Each point is reached from the start by the listed moves, each made 0, 1 or 2 times, or once backwards (-1), plus a little noise. Say if it took an odd or an even number of moves. Then give how often each move was made.

Moves:
(1): [+0.38 +0.25 +0.06 +0.02]
(2): [-0.30 +0.54 +0.06 -0.07]
(3): [+0.03 -0.06 +0.34 +0.21]
Start: [-0.09 -0.27 +0.09 +0.05]
Points:
[-0.49 -0.52 -0.01 +0.03] -> odd (-1, 0, 0)
[-0.65 +0.73 +0.56 +0.11] -> odd (0, 2, 1)
[+0.09 +1.30 +0.34 -0.03] -> even (2, 2, 0)
[+0.21 -0.79 +0.00 +0.12] -> odd (0, -1, 0)

Moves:
(1): [+0.66 +0.03 +0.01 +0.05 +0.15 -0.06 -0.14 -0.11 +0.12 -0.09 +0.12]
(2): [+0.16 +0.58 -0.08 -0.03 -0.16 -0.01 +0.17 -0.17 +0.04 +0.06 +0.11]
(3): [+0.05 +0.05 +0.56 +0.09 +0.01 -0.18 -0.01 +0.12 +0.09 +0.10 +0.02]
(4): [-0.03 +0.04 -0.10 +0.72 -0.10 +0.05 -0.05 +0.00 -0.04 +0.21 +0.08]
(5): [-0.04 +0.18 +0.04 +0.02 +0.44 +0.10 -0.04 +0.12 +0.06 +0.05 -0.25]
(6): [+0.03 -0.06 +0.13 +0.05 -0.06 +0.50 +0.07 -0.14 +0.17 -0.08 +0.06]
(7): [+0.10 -0.05 -0.03 +0.04 +0.02 +0.00 +0.44 +0.11 +0.05 +0.15 +0.08]
(8): [+0.15 +0.08 +0.02 -0.06 -0.13 +0.11 -0.15 +0.43 -0.26 +0.07 +0.15]
(9): [-0.05 +0.01 -0.13 -0.08 +0.04 -0.14 -0.05 +0.21 +0.40 +0.03 +0.22]
Start: [+0.19 -0.32 -0.05 -0.18 +0.25 +0.25 -0.06 +0.03 +0.23 +0.00 -0.20]
Points:
[+0.46 +1.08 +0.99 -0.12 +0.33 +0.32 -0.21 +0.00 +1.08 +0.18 +0.01] -> even (0, 2, 2, 0, 1, 1, -1, 0, 1)
[+1.32 -1.05 +0.09 -0.70 +0.93 +0.33 +0.15 -0.27 +1.35 -0.43 +0.08] -> even (2, -1, 0, -1, 0, 1, 1, -1, 1)
[+1.46 +0.89 +0.84 -0.71 +0.29 -0.74 +0.97 +0.17 +0.60 +0.39 +0.20] -> odd (1, 2, 2, -1, 0, -1, 2, 0, 0)
[+0.54 -0.19 -1.03 +1.01 +0.26 +0.17 -0.83 +0.10 +0.94 +0.18 +0.43] -> odd (1, 0, -1, 2, 0, 0, -1, 0, 2)
